Every row gives one point. Any point is a mix of the corners, with weights that add up to 1. It lies inside the corners' shape when no weight is negative. Say inside or outside, and name the corners with a negative weight.

Corners:
(1): [3.8 2.5]
(2): [-3.9  4.4]
(3): [ 0.5 -4.3]
Points:
[ 0.8 -2.8] -> inside
[-0.8  3.3] -> inside
[-3.4  3.8] -> inside
[ 0.4 -3.7] -> inside
[-3.4  4.0] -> inside
[-2.3 -0.7] -> outside (1)

Corners:
(1): [ 2.8  1.6  2.0 -2.0  2.1  0.6  4.8  1.6]
(2): [-2.0 -0.8  0.6 -2.1 -3.2 -3.6  4.9  0.0]
(3): [-0.8  4.3  1.1 -1.1 -3.6 -3.3  0.1  0.8]
(4): [-1.5 -1.8  1.9  2.2 -4.2  0.2 -0.8 -3.1]
(5): [ 2.0  1.3 -7.3 -2.6 -7.1 -1.4 -9.6  2.8]
(6): [  1.1   2.5 -11.9  -0.5  -3.7  -3.2   2.9  -4.0]
(7): [ 0.9  2.6  3.3 -0.1  5.3 -4.6 -4.8  2.4]
(8): [-6.5  3.5  3.9  0.2  3.4  0.4  4.3 -5.0]
(9): [-2.3 -0.1  1.1 -3.2 -5.0 -0.6 -8.3 -7.3]
Points:
[ 0.1  0.7 -2.2 -0.6 -1.5 -1.7  0.8 -1.8] -> outside (3)
[ 0.7  2.0 -1.3 -1.0 -0.6 -1.9 -2.4 -0.3] -> outside (2)
[ 0.1  2.0 -2.3 -1.3 -2.0 -2.3 -1.9 -1.4] -> inside
[-2.1  2.8 -0.1 -0.5  0.1 -1.3 -0.5 -2.6] -> outside (2)
[-1.5  2.0 -1.9 -0.4 -2.4 -2.9  0.9 -3.4] -> outside (1, 5)
[-1.7 -1.5  1.9 -1.4 -3.4  0.0  0.6 -1.8] -> outside (3, 6, 7)
[-0.3  3.1 -2.6 -0.8  0.5 -3.8  4.6 -0.7] -> outside (4, 5, 9)

Corners:
(1): [ 7.4 -0.6 -2.0  0.7 -0.3 -4.6  1.9 -1.7 -1.1  2.8 -6.0 -5.9  3.1  5.7]
(2): [-9.1 -2.5 -3.8  5.3 -5.3 -4.9 -0.2  1.1  2.2 -7.5  0.5  7.8  7.7 -1.5]
(3): [-3.8 -1.9  3.8 -2.2  2.1 -2.7 -0.2  0.1 -1.9 -3.7 -0.4  2.4 -5.1  0.9]
(4): [ 5.5 -1.4  0.4  1.5  4.1  3.9  6.0 -1.0 -2.4  1.1 -4.6 -6.0  2.3  3.0]
(5): [ 1.1 -2.5  0.9 -0.6  3.7 -0.6 -0.5 -0.2  0.7  5.1 -3.3 -4.6  1.6 -3.8]
(6): [-1.9 -1.6  2.3 -2.2 -1.5  6.3 -3.0 -4.5  2.1 -1.6  4.3  6.1 -2.0  1.9]
(7): [ 9.4  1.8 -2.4  0.1  1.8  0.7  4.0  0.6 -5.6  2.6 -0.1 -3.1  3.5 -1.3]
(8): [-4.8  2.4 -4.2  3.5 -2.8 -2.1 -0.5 -3.9  5.5 -3.3 -1.1  0.5 -0.8 -4.5]
(9): [-4.1 -1.1 -2.3  3.6 -2.3  3.1 -0.4  1.3 -1.2 -2.7  3.9  0.3 -2.3 -1.8]
(10): [-11.5   1.1  -7.3   1.0  -6.1  -9.2   1.5   2.4   5.6  -7.3   4.7   0.6
   6.0   1.9]
(11): [ 5.9 -4.9 -5.8  3.4  6.0  0.0 -0.9 -0.5  0.0  1.1 -5.3  0.0 -0.3 -1.3]
(12): [-3.2  3.3  2.1  3.7 -0.2  1.4 -3.6 -2.0  2.0 -3.4  4.0 -2.5  0.0  1.5]
(13): [ 1.7 -0.9  0.7  3.8 -1.0 -3.8  4.7 -2.7  2.2  3.2  1.2  0.4 -0.1 -0.3]
(14): [ 4.3  0.0  1.6  2.5  3.0  2.5  0.9  3.4  4.4  2.1 -2.7  2.6 -3.5  0.8]
(15): [ 2.7  2.4  0.2  4.0  3.7  3.5  0.7 -1.9 -2.0  8.1 -3.8  2.6 -0.1  1.9]
Points:
[-0.3 -0.5  0.1  1.5  1.0  0.5  0.2 -0.9  0.3  0.6 -0.3 -0.4  0.0 -0.1] -> inside
[-1.0  0.3 -0.1  2.4  0.2  0.0  0.1 -1.0  0.5 -0.2  0.3  0.7  0.3  0.4] -> inside
[-0.1  0.2 -2.0  1.9 -0.5 -0.4  2.3 -0.8  1.5  0.6 -1.3 -1.3  2.5  0.5] -> outside (3, 11, 12)
[ 2.8 -0.5 -1.1  3.7  1.7  0.2  0.8 -0.5  0.5  2.7 -2.8 -2.1  1.6 -1.5] -> outside (3, 6, 10)
[-1.3 -0.2 -1.7  2.5 -0.5 -1.1  1.1 -0.1  1.8 -1.6 -0.6  0.8  1.5 -0.1] -> inside
[-0.6 -0.5 -1.6  1.0 -0.4 -0.8  0.9 -0.4  1.3 -1.0  0.6 -1.7  0.3  0.2] -> outside (2, 15)
